Rows are points. To make a cloud, some directions were put in groups of two or more. Within a group, all points are equally far from the middle, so they leave a hole (a ring in 2 directions, a hollow ball in 3). The other directions are filled evenly. Then the cloud was stretched, turned, moved and blurred a little. Count the holes, and give their numbers of directions, smallest first.

Cloud:
-.47 .58 .15
-.50 .64 .03
-.51 -.23 .27
-.66 .13 .18
-.77 .65 -.20
-.41 -.36 -.48
-.42 -.07 .57
.27 .42 .25
-.68 -.12 -.09
-.37 -.22 .59
-.57 .82 -.33
-.28 -.51 .06
-.26 -.50 .15
.26 .43 .40
-.29 .70 -.01
.19 .47 .31
-.21 -.46 -.31
-.63 .28 .21
-.36 -.21 .64
Holes: 1 (2)

Cloud (30 x 4):
.43 .78 .43 .44
-.47 .28 .24 .38
.34 -.19 -.48 .90
.22 .12 -.09 -.56
-.15 .25 .36 .03
.52 -.18 -.21 .16
.04 -.37 .31 .55
.09 .44 .17 -.38
-.57 -.01 -.31 -.21
-.18 .37 -.09 .93
.05 .25 .63 -.41
.25 .44 -.22 .20
-.60 .37 .75 .08
.08 .22 .55 -.41
.04 -.76 .08 .06
-.09 -.27 .21 .44
.43 .24 .16 .60
-.32 .39 -.15 .81
-.04 -.28 .26 .81
.22 -.59 -.30 .66
.50 -.13 -.21 .65
.26 .49 .42 .32
.31 -.79 .34 .27
.52 .13 .05 -.01
.09 -.49 -.49 .78
-.01 -.73 -.16 -.62
.23 -.28 -.70 -.67
-.77 -.22 -.54 .14
-.47 .06 .90 .47
-.07 -.18 -.51 .41
Holes: 0

Cloud, 46 rows:
-.49 .36 -.01 .19 .18 -.53
.48 .31 .17 -.13 -.63 .13
-.07 -.14 .05 .77 -.50 .13
.52 .22 -.31 .26 -.21 .15
-.50 .39 .14 .35 -.43 .43
-.57 .06 .20 .62 -.31 .24
-.42 .07 .53 -.38 -.44 -.25
-.11 -.69 -.37 -.21 -.18 .14
.14 .27 -.43 -.21 -.26 -.37
-.05 -.13 .32 .21 -.14 -.78
.35 .34 .72 .07 .03 -.13
-.01 -.24 .03 .17 -.70 .52
.33 -.10 -.28 .50 .18 -.35
.20 -.30 -.14 .56 .34 .20
-.13 .14 .04 .49 -.18 .61
-.23 -.88 .23 .40 .03 -.21
-.32 .07 -.36 .06 .23 .37
-.04 -.33 .54 -.07 .47 .44
.01 -.16 .55 .03 -.40 -.61
.19 .76 .12 .33 .17 -.20
.60 -.26 .24 -.24 .11 -.16
-.36 -.28 -.22 .55 -.48 .01
.00 .04 -.21 .40 -.82 -.16
-.14 .71 .53 .49 -.21 -.17
.42 -.34 -.16 -.38 -.09 -.15
-.25 -.17 .71 .47 .02 .38
-.05 -.68 -.09 .51 .27 -.24
.21 .11 -.44 .33 -.02 -.45
.35 -.62 .60 .20 -.21 .37
-.31 -.24 -.01 .16 -.70 .46
-.26 -.05 -.03 -.52 .17 .39
-.21 -.49 .75 .09 -.18 .48
-.16 -.02 .17 .42 .52 .32
-.35 -.04 .46 -.38 -.30 -.46
-.17 -.94 .17 -.14 -.34 .01
-.74 .09 -.10 -.30 -.38 .03
-.34 -.75 -.02 -.17 -.48 .20
-.44 .01 .74 -.17 -.31 -.17
-.18 .19 .88 .09 -.03 .15
-.57 -.37 -.14 .53 -.07 -.05
-.18 .62 .02 -.09 -.10 .50
-.20 -.01 -.16 -.31 .12 .56
.69 -.22 .40 -.11 -.20 .13
.29 .35 .58 .09 .27 -.19
.62 -.38 .40 .42 .18 .07
-.03 .88 .10 -.08 -.35 .23
Holes: 3 (2, 2, 2)

Cloud, 88 rows:
.40 .21 -.04 .63 -.47 .34 .21 -.06
-.01 -.44 -.46 -.03 -.41 -.41 .27 -.11
-.07 .21 .44 -.27 -.42 -.37 .23 .25
.03 -.17 -.53 .24 .05 .00 .11 -.78
.28 -.24 -.68 .28 -.09 .08 .32 .31
.38 -.09 -.27 -.14 -.12 -.50 -.28 .31
.15 .51 -.33 .08 .09 .41 -.12 .21
.58 -.17 -.36 .62 -.03 -.02 -.19 -.04
-.24 -.47 -.40 .17 .15 .13 .31 -.06
-.16 .36 .13 .25 .37 .34 .48 -.06
-.34 .37 -.51 -.13 -.32 .05 .04 -.30
-.08 .47 .31 -.35 -.15 .42 .20 .01
-.30 -.14 -.07 .81 -.23 .09 -.02 .22
-.14 -.60 -.55 .08 -.07 -.06 .26 .03
.10 .13 .74 .03 .12 -.13 -.15 .10
.26 .17 .37 -.18 -.19 -.68 .20 .38
.07 .36 -.20 .48 .15 .14 -.23 .21
.13 -.44 -.21 -.35 -.27 .14 .19 -.61
-.52 .38 -.18 .06 .38 -.21 .53 .08
-.06 -.35 -.58 -.11 -.50 -.52 .23 .08
.20 .31 .56 -.08 .37 -.43 .32 -.43
.33 -.65 -.01 .21 .07 -.26 .26 -.27
.60 -.30 .36 .22 -.59 .07 .07 -.50
.04 .32 .49 .13 .00 .31 -.19 -.23
.22 -.22 -.30 -.07 -.18 .55 .39 -.04
.18 -.22 -.70 .02 -.36 .05 .39 -.57
-.20 .44 -.20 .02 .08 -.09 .44 -.52
-.35 .31 .36 -.23 .37 .33 .50 -.23
.34 -.12 -.07 -.32 -.57 -.05 .77 -.44
-.03 .50 .13 -.47 -.49 -.37 .24 .02
.11 -.43 -.27 -.08 .07 .22 .33 .38
-.20 .19 .15 -.51 .03 .32 .32 -.50
.56 -.12 .46 .38 .35 -.29 .23 -.03
-.16 .06 .36 -.34 -.15 -.13 -.02 .60
.71 -.05 .36 .16 .53 .02 .01 -.29
.32 .00 -.08 .10 .75 -.22 .14 .68
.07 .17 -.77 .10 .39 -.18 -.15 .53
-.26 -.01 .10 .10 .44 .20 .17 .70
-.02 -.35 -.26 -.26 .50 -.16 .29 -.07
-.22 -.29 .38 -.52 .27 -.31 .26 -.07
-.14 .55 -.07 .56 -.33 -.37 -.15 -.02
.04 .40 .39 -.23 .15 -.48 -.11 .42
.54 -.22 -.26 -.32 -.07 .36 .59 .12
-.70 .14 -.20 .12 -.21 -.11 .23 .00
-.04 .19 -.22 .23 .41 -.43 .15 -.11
-.43 .11 -.19 .10 .32 .13 .34 .48
.17 -.36 -.94 .58 -.16 .09 .10 .03
.45 -.77 .04 .49 .08 .05 -.17 .03
.31 -.35 .12 .34 -.21 -.01 .40 .23
-.04 -.42 -.11 -.41 .45 -.14 .53 .33
.78 .34 .23 .06 .19 .02 .17 -.08
.45 -.10 -.16 .33 -.58 -.61 .22 .36
-.07 .26 .18 -.06 .01 -.01 -.42 -.04
.34 -.20 -.34 .58 -.16 -.23 .23 .52
.35 .08 -.44 .38 -.15 -.66 .30 .36
-.15 .06 .72 .29 .09 -.23 -.07 .31
-.18 .34 .53 -.37 -.08 .30 .28 -.30
-.25 -.14 -.31 -.48 .51 -.21 .43 .35
.19 -.10 .10 .13 -.59 -.48 -.04 .07
-.37 .46 -.29 .53 .14 .03 .24 -.03
.67 -.04 .36 -.42 .06 -.15 -.05 -.14
.19 -.26 .16 .00 -.25 -.23 .69 .41
.43 .70 .21 .00 .17 -.02 .12 .12
-.40 .37 -.02 -.37 -.10 .08 .26 -.05
-.30 .02 .29 -.45 .01 -.09 -.02 -.02
.36 .25 .00 -.03 .00 -.54 -.16 .59
.06 -.14 .50 -.28 -.19 -.60 .37 .33
-.37 .43 -.32 .37 -.19 .00 .49 -.72
.48 -.20 .03 .53 .16 .45 -.24 .00
.36 -.53 -.22 .21 -.62 -.27 .02 .10
-.33 .35 -.61 .74 -.29 .16 .20 -.07
-.08 -.08 -.05 -.24 .48 -.40 .07 -.14
.36 -.44 .16 -.24 .30 -.49 .38 .39
-.31 .48 .19 .28 .19 -.02 .00 -.48
.47 -.40 .41 .48 .09 .16 .17 -.02
.07 -.02 .12 .49 -.13 .39 -.37 -.01
-.29 -.26 .14 .25 .28 .24 .08 .43
-.36 -.25 -.34 .24 .42 .09 .28 .36
.03 .04 -.84 .31 .12 .09 .14 .21
-.05 .01 -.46 -.12 .46 .27 .27 .14
.14 .40 .29 -.17 -.36 -.68 .19 .35
-.36 .36 -.20 .02 .27 -.13 .09 -.24
-.01 .36 -.46 .29 .05 -.05 -.50 .14
.47 .10 -.06 .04 .19 -.46 -.04 .30
-.33 .22 -.20 -.23 .57 -.13 .24 .03
-.27 .48 .24 -.14 .06 .31 .79 -.34
-.39 .55 .14 -.03 .58 -.30 .48 -.02
.53 -.51 .13 .36 .32 -.13 .16 -.02
Holes: 1 (4)

Cloud, 97 rows:
.11 .36 -.43 -.38 .04 -.15 .22 -.30 -.34
.63 -.09 -.06 -.17 -.52 -.12 -.23 .32 .26
-.08 -.17 .35 .16 .43 -.41 -.33 -.31 -.23
-.26 -.07 .21 .22 .03 .37 .06 .53 -.23
.48 -.05 .27 .13 .73 .34 .40 -.22 -.26
.02 -.22 .34 .12 .32 -.08 -.07 -.78 -.47
-.23 .05 .37 .94 .36 -.09 .24 -.03 -.34
.68 -.21 .13 .33 .17 -.46 -.19 -.36 -.59
.41 .36 -.42 -.51 -.14 -.17 -.16 .01 -.32
-.24 .02 -.11 -.42 .55 .37 -.31 .17 .27
-.05 -.06 .51 .93 .52 .12 .27 -.09 -.19
.22 .09 .29 -.08 -.41 -.36 .02 .02 -.11
.24 -.08 .25 -.57 -.28 .04 -.17 .11 .33
.35 -.55 .07 -.06 .37 .04 -.02 -.34 -.22
.20 -.07 .32 .33 .38 -.39 -.54 -.65 -.28
-.07 -.32 -.33 .07 -.14 -.02 -.22 -.12 -.52
.19 -.45 .47 .38 .20 -.03 -.04 .05 .55
-.44 -.17 .31 .52 .05 .12 .32 .24 .12
.42 -.03 .39 .20 .05 -.23 -.03 -.44 .42
.16 -.01 .18 .22 .15 .33 .00 .19 .67
.64 .50 -.20 -.27 .00 .02 -.05 .00 .33
-.11 .15 -.03 .15 .05 -.28 .35 -.57 -.21
-.13 -.29 .21 .00 -.10 .08 -.48 .09 .71
-.35 -.68 .24 .39 .02 .11 .04 .04 -.09
.20 -.20 .44 .34 .43 -.44 -.03 -.59 -.14
.21 -.12 .15 .13 -.30 -.42 -.19 -.48 .25
.07 .43 .24 .46 -.32 -.02 .09 .13 -.31
.08 -.17 -.22 -.03 .32 .16 -.50 .27 .42
-.05 .00 .06 .28 .18 -.36 .49 .20 -.63
-.05 -.05 .23 .26 -.46 -.40 .05 -.11 -.16
.11 .26 .46 .39 .28 .20 .04 .12 -.51
-.02 .14 -.22 .34 -.18 -.28 .13 .53 .40
-.13 .03 -.13 .07 .09 .69 .03 .42 -.27
.13 .08 -.33 -.21 -.12 .21 .11 -.33 .47
-.12 .19 .07 .68 .26 -.27 -.47 -.46 .19
.10 .04 .41 .73 .36 -.31 -.09 .14 -.41
-.27 -.34 -.20 -.09 .05 .30 -.09 -.01 .69
.15 .09 -.53 .32 .15 .02 .20 .40 -.25
.15 -.05 -.27 -.06 .26 .17 .37 -.28 -.68
.07 -.09 -.31 -.33 .32 -.42 -.47 .08 .15
.53 .62 .09 .20 .18 -.21 .13 .10 -.34
.40 -.31 -.20 .33 .03 -.57 -.09 .24 .67
-.08 -.11 .09 .79 .64 .35 .29 -.18 -.47
-.31 .09 -.19 -.35 -.34 .43 -.24 .74 .10
.56 -.25 .07 .17 .04 -.48 .05 -.10 .73
.50 -.39 -.14 -.19 .29 .32 .05 -.32 -.13
.34 .56 -.28 .23 .15 .03 .35 .21 .18
-.04 -.20 .27 .15 -.18 .09 -.64 .03 .68
.33 -.01 -.14 -.23 -.28 .28 .34 -.11 .35
.03 -.55 -.14 .32 .11 .13 .13 .33 .66
.33 .32 .06 .09 -.30 .31 .23 .47 .13
-.42 -.31 -.26 -.38 .11 .46 .40 .09 .07
-.11 -.04 .35 .35 -.28 -.02 -.59 .19 .51
.57 .06 -.12 -.63 -.11 .40 -.16 .40 .23
.31 -.51 -.24 .13 -.41 .03 .10 .51 .16
-.01 -.06 -.22 .62 .52 .17 .28 .13 -.44
-.02 .03 -.47 -.67 -.50 .17 -.28 .49 .00
-.27 -.06 -.26 .38 -.03 .37 -.49 .07 .44
.06 .05 -.01 .53 .42 -.35 .12 -.54 .20
.57 .15 -.09 -.08 .18 -.40 .14 -.45 -.25
-.05 -.47 .13 .13 .00 -.02 -.03 .40 .65
.15 .22 .00 -.09 .57 .55 .38 .37 -.28
.58 .11 .24 .47 -.01 -.66 -.24 .08 -.32
.31 -.01 .05 .16 .16 .36 .39 -.06 .65
.24 .25 .01 .32 .52 .38 .18 -.05 -.66
.16 .21 .07 -.73 -.40 .44 -.21 .24 .12
.03 -.01 -.45 .08 -.27 -.01 -.22 .65 .20
-.30 -.43 -.30 .01 .12 .35 .33 .35 .13
.22 -.40 .58 .50 -.20 -.33 -.27 .04 .24
.15 .03 .34 .09 -.13 .51 -.46 -.10 .37
.50 -.30 -.35 .28 .29 -.10 .14 -.27 .53
.05 .55 -.16 .11 .34 .04 .51 .04 -.64
-.25 -.44 .53 .35 -.08 -.18 -.27 -.12 -.34
.27 -.05 .28 .52 .45 -.50 .24 -.29 .41
.37 .00 .34 .28 .11 .04 .71 -.38 -.31
.28 -.32 .04 .43 -.25 -.63 .00 .04 .39
.00 -.12 -.36 -.31 .41 -.30 -.29 -.21 .21
.54 .60 -.07 -.22 .37 -.18 .01 -.23 -.20
.08 .54 -.18 -.05 .55 .00 -.31 -.04 -.13
.15 .18 -.48 -.43 -.48 -.13 .00 .22 .06
.35 -.47 -.08 -.25 -.35 .11 .16 .15 .27
.35 .58 .30 .09 .29 -.09 .06 -.20 -.05
.22 -.71 .29 .22 .12 .13 .38 -.26 -.21
.47 -.12 .48 .11 -.32 .10 .03 -.12 -.13
-.05 -.09 -.19 -.63 .41 .01 -.54 .04 .19
.51 -.39 -.04 .30 .08 .14 .09 -.26 .71
-.01 .02 .34 .76 .57 -.32 -.06 -.48 -.02
.64 -.04 .46 .61 .42 -.26 .29 -.65 -.09
.18 -.37 -.23 .81 .10 -.12 -.42 .10 .36
.68 -.08 -.08 -.09 -.10 -.56 -.15 -.11 .43
-.14 -.37 -.07 .17 .11 -.11 -.70 .07 -.19
.28 .34 -.34 .16 .12 .23 .06 -.15 -.60
.04 -.32 -.47 .33 .06 .14 .22 -.01 -.34
.19 .08 -.32 .07 .19 .62 .05 .39 .27
-.04 -.07 .02 .20 -.08 .91 .08 -.04 -.33
-.28 -.16 .06 -.16 .69 .33 .45 -.19 .05
.38 -.23 -.13 -.29 .19 -.26 -.14 .20 -.46
Holes: 2 (3, 4)
